Every row gives one point. A path goes straight from each point to the next, and from the last back to the first. The post is the endless flat space through its rows: a point in 2 columns, a line in 3, a plane in 4, and so on, so that a path can go around it. How many times does the path go around the post? Going back the other way cancels.
In the rows, 128 means zero.

Post, one row:
[[112 128]]
Path (14 x 2):
[[100  95]
 [ 44 111]
 [105 163]
 [150 188]
 [136 119]
 [116  76]
 [137  94]
 [ 86  96]
 [ 46 132]
 [ 81 181]
 [151 154]
 [169 111]
 [176 149]
 [143 111]]
Times around: 2

Post, 3 rows:
[[ 85 177 138 150]
 [133 159  71 154]
 [118  69 103 110]]
Path, 28 rows:
[[ 84 127 125 150]
 [ 97 123 150 143]
 [128 122 147 122]
 [121 187 117 144]
 [128  98  55  71]
 [ 85  72  63 117]
 [ 74 135 114 158]
 [127 124  75 167]
 [101  80  69 153]
 [106 108  52 121]
 [102 184 123 108]
 [126 156 133 109]
 [158 186  93 171]
 [ 89 232 158 215]
 [140 161  38 177]
 [ 82 140  97 152]
 [ 79 159 131 162]
 [150 106  94 150]
 [158 149  80 143]
 [167 165  90  97]
 [ 75 126 102  93]
 [ 57 172 120 151]
 [ 78 143 122 169]
 [120 120 177 170]
 [162 162 140 142]
 [147 120 123  84]
 [110 148  92 122]
 [ 85  66  62 114]]
Times around: 2

Post, 5 rows:
[[153 147 174  78  86 102]
 [167 150 116 109 152 106]
 [179 150  61 148 132 176]
 [126 124  98 172  66 118]
 [145 149 173  85 150 132]]
Path (22 x 6):
[[168 151  83  83  44 180]
 [143 168  86 134 138 119]
 [144 163 119 161 118 128]
 [220 152 138  99  86 127]
 [145  96 170 126 182 119]
 [161 121 122  77 139 130]
 [119 146 150  99 147 103]
 [106 180 166 112 138 120]
 [189 177 138 112  84 122]
 [180 150 219  96 117 138]
 [190 126 148  77 127 163]
 [179 137  77 110 110  91]
 [185 156  29 112 138  88]
 [139 183 111 136 112 174]
 [151 184 146 125  83 108]
 [ 97 170 161  96 151 118]
 [150 128  50  99 122 123]
 [198 131 108  75 141 131]
 [218 155 172  45 110 107]
 [208 168 122 107  80 105]
 [164 193  92 143 117 150]
 [157 176 145  60  86 123]]
Times around: 1

Post:
[[174 176 180 146 171 109 140 161  74]
 [103 130 117  36  94 173  79 133 158]
 [ 91 119 133 151 159 103 173  61  90]
 [173 189 137 149  82 131 112 164 211]
 [140 164  92 132 114 156  57 108 116]
 [149 104 155 169 108  86 156  41 166]
 [109 102 163 110 178 111 136 102 167]
 [ 92  93  91 113 160  90 101  97  64]]
Path:
[[164  79 142 121 140 108  72 139 154]
 [197  85 164 102 142  98 159 156  82]
 [189 141 124 115 113 116 126  96  92]
 [165 155 156 195 160  78 149  76 171]
 [ 81 138 137 130 153 110  84  87  94]
 [125  94 189 145 124  76 117 117 101]
 [148  53 162 200 135  60 167  85 144]
 [182 143 170 128 153 129 148 169 145]
 [146 167 125  90 147  96 133 214 144]
 [114  96  67 111 146 133 111  77 103]
 [145 101 128 118 185 147 128 144 149]
 [155 135 145 145 146  84 161 125 160]
 [139 164  92  76 110 117 114  99 165]
 [176 137 129 122 138 121 129  67 160]
 [167 170 137  93  99 100  87 123 148]
 [172 115 196 112 101  96  77  98 175]
 [105 134 167 136  95 157 119 114 178]
 [174 135 193 143 144 141 174 143  71]
 [152 125  25 197 130  60 102 171 131]
 [148 159 177 103 193 139 169  67 125]
 [189 167 154 148 117 113 103  78 102]
 [ 89 203 108 119 117 211 117  26 153]
 [204 183 136 112 102 137 184 126  66]
 [141 129 108 125  94 155 135 122 196]
 [201 145 118 191  81 121  52 147  73]
 [ 90 139 126 156 170 120  60 169 155]]
Times around: 2

Post, 10 rows:
[[170 154  63 136 169 163 121 121 180  68 106]
 [ 65 134 114 123 127 131 116 110  93  69 117]
 [162  82  99  70 126 150 134 131  96 168 116]
 [148 135  97 106  82 169 175  93 176 174  64]
 [134 143 117 144 158  99  80 130 159 114 137]
 [145 102 154  71  70 130 143  95  59 154 192]
 [183 128 139  96 167 126 125 193 114 153 137]
 [ 78 108 133 145 135 198  49 153 180  86 147]
 [ 70  93 171 147 144 133 161 115 131  72 137]
 [130 147 111 195  95 126 144 156 172 140 164]]
Path:
[[140 152 131 158 111 134 220  98 121 111 204]
 [ 75 113 127 144  75  62 219 148  63 184 151]
 [167 104 117  88  91 104 180 125 121 145 144]
 [135 135  64 159  66 119 157 124 144 188 164]
 [139 169 130 102 188 167 186 127  83  86 121]
 [117 114 119 152 121 173  92 101 113 118 110]
 [ 44 151 158 198 101  96  27 163 163  82 106]
 [155  68 174 154 129 172 147 117 242  78 160]
 [ 82  57  98 101  93 105 112  87 147 186 179]
 [111 165 124 161 100 177 112 161 184 108 171]
 [122 122 120 118 125 109 101 148 157 104 171]
 [116 147  92  94 106 194 109 130 158 168 123]
 [151 192 100 136 101 129 186 155 130 197  92]
 [184 144 119 178 107 174 129  80 216 109 129]
 [208 107 195 136 157 136 135 138 198  69 128]
 [119 124 121 118 100 139 170 117 123  73 171]
 [117 161  79  64  52  80 132  70 156 199 104]
 [ 80 123 174 125 101 140 119 118 134  41 104]
 [130 104 165 156 143 145  68 148 162 120 120]
 [173 122 172 192 153  89  91 165 175 130 175]
 [ 78  86  84 167  61  97 168 135  65  78 133]
 [ 91 128 134 170  68 102 126 152 183 121  77]
 [167 111 141 134 141 139  96 124 133 129  94]
 [164 128 120  84 161 190  92 116  93 154 141]]
Times around: 1

Post, 13 rows:
[[115 132 120 110 202 159 118  99 166 128  62 150 154 132]
 [137 118 151 129  98  27 135  96 139 122 105 116  91 163]
 [ 93  69 169 110 170 142 106 124 140 154  64 133 104 142]
 [166 106 111  72 195 190 154 186 167 121  97 157 142 160]
 [110  97  71 149 134 160 149 155 179 158 165 119 140  61]
 [110 106 117 113 113  99 136  84 111 159  98 144  99 158]
 [157 154 126 108  92  82 122 115 147 130 225 131 103 119]
 [129 144 125 145 108  74  87 115  88 123 144 127 113 128]
 [158 113 134 150  81  80 126  83 130 110 155 163 115 119]
 [162 102 115 111 154 114  95 128 167 171  72 142 122 157]
 [110  80 100  93 155 145 124 132 151 133 101 150 201 150]
 [109 125 120 143 132 125 150 145 117 198 130 144 185  56]
 [116 141 136 111 138 137 105 155 180 137  93 174 127 188]]
Path, 23 rows:
[[126  96 119 106 118 115 157 120 168 136 156 131 128 202]
 [175 150  96  97 213 143 110  75 134  94 113 156 107 151]
 [140 124 105 122 112 103 109 125  51 191 122 186 128 108]
 [133 142 155  84 149 112 120 155 123 171  51 155 151  87]
 [ 82 119 181 121  76 144  96  70 122 122 158 149 105 158]
 [167  55 102 143 172 119 146  81 127 116 115  77 127 137]
 [118 126 117 105 191 161 108 150  81 199 154 186 115 140]
 [132 144 133  50 151 102 129 123 117 127 146 169 204 145]
 [117  65  98  92 180 135 157 136 131  85  76 143 106 108]
 [ 93 103 127 112 101  77 131  97  89 161 153 129 227  43]
 [ 86 105 166 176  83  76 107 105 146 154 112 121 163  94]
 [157  57 115 115 147 124 103 129  94 205 117 126 171 142]
 [108 134 140 129 182 113 120 101 130 110 122 148 119 133]
 [139 160 138 138 136  34  87 167  39 159  97 146 149  65]
 [103  55 129 103 163 109 134 130 110 141 116 125  94 125]
 [161 145  71  81  78  60 129 150 168 107 108 137 185 158]
 [149 173 105 131 123 167  82 127 120 103 110 168 164 155]
 [100 161 159 143 122 127  70 161 162 203 111 156 129 160]
 [ 90  29 147 173 129  92 135   7 170  82 107 150  85 139]
 [118  33  99 137  86  93 104 155 221 179 117 158 154 146]
 [163 107  56  96 113 162 176  71  79 118 103 171  91 112]
 [120  52 148 126 116  87 157  89 130 122  96  83 114 104]
 [ 94 144 115 120 107 146 115 112 193 140 197 157 123 203]]
Times around: 4

Post (17 x 18):
[[ 89 173 126  78 154 221 138 208 113 147  88 157 122  98 124 191  85 179]
 [185 129  95 198 103 146  84 117  98 136 105  83  59  70 176 118 137 150]
 [162 113 177 190 154 154  89 106 100 134 147 128  95 128 138 163 176 138]
 [ 92 197 142 188 153  95 140 169 144  98 103  82 166 107 125 152 132 137]
 [135 145 156 115  50 107 121 127 144 115 130 127  55  81  84  86 122 163]
 [ 57 127 121  98 108 163 177 128 125 126 144  74  67 119  91  89  77 123]
 [107 137 131 112 141 102 127 121 111 110 108  31  88  62  96  39  77 168]
 [176  40 160  92  40 103  79 155  87 158 129 142 105 110 123 158 106 158]
 [ 92 105 186  93 140 162  39 141 125 119 153 160  75  71 111 193 135  91]
 [161 171 158 108 133 129 156  93  98 231 190 147 121 113  72 192 112 138]
 [163 113 125  75  78 121  63 165 114 171 126  61 127 163 139 123  93 147]
 [118 116 130 156 167 137 137 119 157 164 172 170 132 151 166  95 125 132]
 [158 162 102 172 138  71 143 123  84 164 125 187 113 213 167 142 173 109]
 [118 122 196 118 117 152  79 137  99 150  76 167 133 106 145 139 135  47]
 [102 160 163 155 126  88 135 196 108 121  94 112 116  72 101  71 179  83]
 [139  68  67  49 120 192 150 118 140 180  89 129 152 120  83  74 107 134]
 [170 171 151 101 110 110 183 166  96 113  97 146 102 143 192 150 184  78]]
Path, 26 rows:
[[138  57 139 111 169 170 115 142  95 146  97 153 158 166  84 129  51 150]
 [153 133 139 153 166  61 157 154 110 156 116 143  91 108 161 125  86 119]
 [147 126 142 148  81 148 130  86 111 143  56  82  88  62 130  65 116 101]
 [121 211 132 177  94 125  48 121 182 141 191 116 116 155 118 119 185 182]
 [121 100 163 130 141 157  99 127 156 153 149 217 182 158 140  93 157 129]
 [142 136 143  95 129 239  98  99  98 134  91 180 101  76  86 137 101  83]
 [116 166 140 173 164 143  45 123 141 190 124 202 108  80  67 152 100 144]
 [102  94 142  82 133 113 128 189  93 153  58 160 101 169  82 140  87 141]
 [ 77 180 149 128 179 110  71 155  81 177 112 120  81  68 162 148  96 182]
 [197  90 190  92 109 129 128 140  98 102 123  27 148  33  99 144 179 146]
 [107 108 135 129 181 231  74 109 149  84 124 207 125  90 140 118 120 102]
 [129  88 166 215 141 144 140 174  87 142 141 157 136 109 115  71  99 150]
 [212 131 119  70 117 163  92 135  69 203  87 134  78 229 124 161 129  82]
 [ 70 145 108 137 107  30  98 151 132 141 150 139  90 181 190 148  74 158]
 [141 157 100  95  99 128 103 147 153 162 138 142 106 127 149 114 160 164]
 [130 134 151 109  37 144  80 121  85 159 173 166 106 109 136 170 104 111]
 [131 132 173 113  80  93 120 161 112  99 148  82 144 149  96  95 126  80]
 [156  54 135 175 113 141 164 158 168 149 126 140 142 118 102 102 126 110]
 [111  66 155 123 103 160 135 142  98 181  76 163 141 134  96 141  92 149]
 [103 149 135  85  70 162 146 178  88 162 110  95 108  67 113 181 120 144]
 [ 98 138 199 199 120 138 113 130  48 131 173 110 142 126 158 163 114 115]
 [192 168 101 107 177 180 116 117 108 135 127  89 142 195 126 129 173  66]
 [138  74 126 110  79 222 192 133 154 151 111 111 148 100 109 178  96 129]
 [ 56 165 145 131 140  58 147 114 133 120  96 100  71 103  95 136 137 107]
 [128 130 131 131  73  53 136 154  75 140 100 160 116  86  52 112 176 199]
 [116 120 102 144 166 122  70  66 100 182 202 141 146  94 105 107 100 109]]
Times around: 5

Post:
[[184  90  92 133 169 112 178 143 119  62 143 149  86 115 124 189 101 104]
 [149 109 107 153 105 140 117  87  79 153 125 124 100 140 133 147 132 125]
 [ 93  98 118 113 153  75 158 131 129 104 169  70 155 133 170 119 162 130]
 [175 115 162 107 135 165 125 133  72 129 113 171 135 187  95 161  76 118]
 [125 145 112 116  77 140 101 149 133 146 136 101 142 120 134 174 131 159]
 [158 117 121 121  96 178  83 125 143  79 105  88 129 124  88 126 148 158]
 [124 139 129 121 121  98 185 142  85 114 135 134  76 136 179 147 108 134]
 [106  87 153 103 131 142 144 148 130 116 129  85  97 159 139 166  72  68]
 [113 111 133 103 148 153 138 125 163 158 150  83  80 170 143 139 111 124]
 [121 118 126 125  69 145 156 167 152  78 145  99 117 152  52 132 112 147]
 [173 107 113 113 127  95 105 185 162 131 115 108 109 104 142 152 119 137]
 [154  96 180 116 120 126 141 113 155 143 144 183 118  91 121 173 169  98]
 [ 26 167  95  94 159 101 101 131 181 150 188  98 127  93 138 117 107 159]
 [ 82  97 107 155 180 149 156  87 160 127 145 100 122  80 146 133 120 125]
 [ 94 112 120  74 132 163 135 158 100 129 129 158  99 170 147 146  95 123]
 [102 164  77 128 142 159 164  83 110 181 148  74 121 100  82 125 139 119]
 [215 109 180 149 146 135  91 204  77  81 130 184 139 121  78 200 187 144]]
Path, 25 rows:
[[146  85 128 155 132 141  96 136 128  73 160 146  86  91 116 122 147 133]
 [145  64 203 149 118 175 178 141 110  98 109  59 187 168  47 115 114 125]
 [ 83 158  89 137 123 130 115 115 124 223 121  91  94 110 129 156  74 143]
 [129  99 124 146  92 184 136 122  88 164  69 118  64 181  89  99  84 121]
 [139  81 152  69 178 175  68 147 180 125 118 169 124 133 118 136 119  91]
 [168  77  93  77 182 193  92 134 135  90 129  99 148 175 118 134 105 119]
 [115  73 163 126  88 119 167 122 134  88 200  28  67 211 109 158 104  98]
 [ 80 130  83  85 142 132 158 115 125  86 146 114 107 136 111 166  95 148]
 [117 158 162 168  86  17 160 108 108 149 151 172 102  73 139 172 142 117]
 [ 94 124  72 143 159  84  87  68 123  92 148 120 143  94 161  84 127 152]
 [190 145 117 126 104 147 136 123 102 119 159  77  88 167 116 164 168 146]
 [124 124 145 159 150 110 115 167  81 148 155 118 110  97 102 175 114 125]
 [195 103 125 136 135 131 147 114 133 115 106  98  99 121  77 107 173 147]
 [172 141 104 128  67 138 144  76 144 105 107  67 144 142  96  94 227 178]
 [135 111 114 122 117 145 121 194 150 139 158  94 152 199  92 128 140 138]
 [120 121  75 111 136 219  61 113 141 157 104 106 136 119 101 116  91 158]
 [ 99  82 174 120 164 113 196  43 175  56 167  42 138 105 172 129 118 137]
 [111  79 110  57  61  84 115 205 193 125 133  63  89 159 120 147 103  99]
 [ 73  45  91 106 175 109 107 169 195  17 125  90  91 120 182 134 146 114]
 [139  44 141 192 173  98 151 137 125 164 168  88 152 148 110 102 174  59]
 [202 182 152 126 102 165 132 198  78  90 164 216  43 104 139 210 149 176]
 [120 121 164  54 138 120  62 164 111 148 192 247 191 122   7 200 138 134]
 [134  59 150 167 170 169  57  90 123 131  94 115 191  71 113 185 135 102]
 [170 137  71 117  78 110  94 140 147 169  99 127  77 107 127 132 190 128]
 [174 115 165 150 148 136 126 147  64 128 177 139  98 187 163 179 166 100]]
Times around: 5
